Every row gives one point. A path goes straight from each point to the next, and from the last back to the first. The post is the endless flat space through its rows: a point in 2 columns, a line in 3, a plane in 4, and so on, so that a path can go around it. How many times does the path go around the post? Going back the other way cancels.
In the rows, 128 means zero.

Post (1 x 2)
[[117 129]]
Path (27 x 2)
[[157 120]
 [108  84]
 [107 112]
 [136  92]
 [162 146]
 [106 163]
 [102 135]
 [ 91  87]
 [139  81]
 [143 130]
 [122 191]
 [144 138]
 [129 137]
 [ 90 172]
 [ 69 110]
 [ 93  83]
 [134 112]
 [134 154]
 [106 150]
 [ 72 139]
 [118  83]
 [131 122]
 [158 161]
 [110 145]
 [ 83 137]
 [118  89]
 [145 113]]
Times around: 4

Post (5 x 6)
[[150 161 124 117 165 145]
 [ 93 111 140 105 144  81]
 [115 128 124  87 111 119]
 [117 118 100 139 112 140]
 [147 137 135 109 157 167]]
Path (32 x 6)
[[131 151 112 130 166 143]
 [139 142 167  41 143 189]
 [ 88 108 121 110 131 138]
 [ 95 128 141  26 112 139]
 [139 165 165 100 199 136]
 [140 127 175 106 129 150]
 [112 150 162 121 183 105]
 [ 99 116 114 149  91  85]
 [143 122 125  98  80 134]
 [161 111 153 156 144 153]
 [128 102  86 129  59 162]
 [125 123  95  41  79 120]
 [130 184  76 122 150 106]
 [ 84 101 110  96 143 110]
 [ 80 118 116  98 119 127]
 [113 143 143 136 147 133]
 [157 124 156  99 144 176]
 [145 132  81 149  92 121]
 [139  95  93 108  92 160]
 [108 119  82 128 135 156]
 [110 139 119 111 143 152]
 [133 181 163  89 149 100]
 [146 144 131 135 117 117]
 [151 122 145 108 181 117]
 [129 117  66 160 141 149]
 [109 108 115  78 107 161]
 [112 144 126  75 177 141]
 [ 83 146 121 103 159 116]
 [ 99 125 108 140  99 119]
 [140 129 130 108 118 139]
 [128  84 119 102 105 142]
 [117 105 129 157 192 139]]
Times around: 4
